Every row gives one point. To make a cloud, some directions were put in groups of two or more. Within a group, all points are equally far from the middle, so they leave a hole (a ring in 2 directions, a hollow ball in 3). The other directions are filled evenly. Then the cloud was stretched, turned, moved and blurred a little. Count the holes, and give their numbers of directions, smallest first.

Cloud:
[[4, -42],
[15, 59],
[-55, 0],
[41, -21],
[40, 39],
[-43, 53],
[22, 55],
[-56, 2],
[49, 14],
[7, 64],
[-45, -22],
[-50, 44],
[-59, 11],
[-20, -40]]
Holes: 1 (2)

Cloud:
[[3, 60],
[60, 28],
[4, 62],
[-36, 63],
[35, 20],
[-41, 29],
[9, 55],
[-38, -41],
[-29, 44],
[12, 25],
[66, -44],
[8, 8],
[-60, -55],
[15, 48],
[18, -20]]
Holes: 0

Cloud:
[[9, -4, -56],
[27, 32, -12],
[-14, -53, 46],
[42, 27, 74],
[-64, 34, 28],
[-41, -19, -14],
[-45, 4, -42],
[-43, -62, -86],
[52, 40, 81],
[5, 27, -61],
[31, -22, 41],
[46, -45, 10],
[-35, -28, 4],
[-39, -22, -18],
[-2, 2, 63],
[-3, -60, -6],
[51, 66, 29],
[60, 6, 22],
[-65, -9, -1],
[8, 9, 24]]
Holes: 0

Cloud:
[[5, 56, -26],
[38, -3, -68],
[80, -2, 4],
[81, -7, -9],
[-41, -39, -18],
[-11, 30, -56],
[7, -67, -32],
[4, -35, 53],
[23, -68, 17],
[50, 45, -26],
[23, 27, 51],
[59, -51, -30],
[-25, 27, -47],
[58, -39, -45],
[4, -61, 31],
[-31, 2, 43],
[41, 40, -45],
[16, -46, -60],
[-35, -29, 32],
[-40, 27, 15],
[-15, 4, 53]]
Holes: 1 (3)

Cloud:
[[29, -22, 72, -18],
[15, 7, -4, 74],
[7, -30, 37, -57],
[-69, -3, -24, -20],
[-44, -23, -35, 58],
[5, 60, 7, 5],
[23, 27, -58, 10],
[-13, -27, 40, -59],
[19, 43, 43, 12],
[28, 30, -26, -28],
[12, -77, 18, -34],
[26, -70, -41, 0],
[-27, -40, 47, -49],
[5, -49, 25, 65],
[-40, -26, -4, 67],
[-21, -31, -63, -13],
[41, -12, -60, 18],
[-9, -22, 41, 62],
[-73, -1, 18, 26],
[46, -34, 14, -42],
[-43, -71, 34, -21],
[36, -47, 53, -28],
[30, -82, 20, -14],
[18, -50, -59, 33],
[-15, -55, 72, 0],
[-47, -71, -19, -8],
[-36, -35, -14, 67],
[-10, 18, -68, 11]]
Holes: 1 (4)

Cloud:
[[44, 11, 31, -41],
[16, -16, -51, -48],
[45, -7, 32, -19],
[-52, -34, -23, -36],
[1, -55, -15, 56],
[39, -8, -30, -66],
[-9, 83, -4, 19],
[-63, -19, 32, 28],
[6, 39, -63, -16],
[44, 15, -43, 2],
[53, -34, 24, 33],
[-60, -33, 12, 42],
[-16, 80, 30, -51],
[34, -43, -3, 6],
[-25, 62, 50, 31],
[16, 83, 1, 18],
[-10, -5, -65, -50],
[50, -26, -23, 56],
[-12, 59, -56, -16],
[58, 27, 2, -41],
[-33, -20, -49, -27],
[31, 0, -49, -59],
[-29, 60, 38, 76],
[33, 71, 18, -33],
[-79, -1, 15, -9],
[53, 59, 5, -12],
[-52, -28, 39, -1],
[-72, 1, 31, 32],
[31, 23, -50, 26]]
Holes: 1 (3)

Cloud:
[[43, -49, -5, 52],
[-3, -14, -50, -74],
[-14, -4, -65, 11],
[-43, 51, 12, -37],
[39, 64, 16, -20],
[-23, -33, 38, -66],
[-36, -54, -34, 8],
[61, 15, -39, 45],
[25, -74, -8, 32],
[-12, -16, -22, -87],
[-66, 2, 2, 9],
[-42, 55, 16, 20],
[21, 30, -69, -18],
[31, -5, 9, 77],
[65, 44, -8, -18],
[13, -42, 33, 57],
[-54, 37, 8, 18],
[65, 46, -19, -16],
[-61, -44, 18, 0],
[-40, -55, 44, 1],
[-68, 3, 20, -25],
[-50, 32, -2, 31],
[14, -28, 47, -51],
[-1, -60, 31, 43],
[-34, 48, 8, 43],
[6, -43, -37, -75],
[-54, 30, 14, -45],
[46, -52, -8, 46],
[-23, -50, 55, 10],
[-59, -45, 30, -8],
[-39, -27, 35, -63],
[-27, -18, -56, 12]]
Holes: 2 (2, 2)
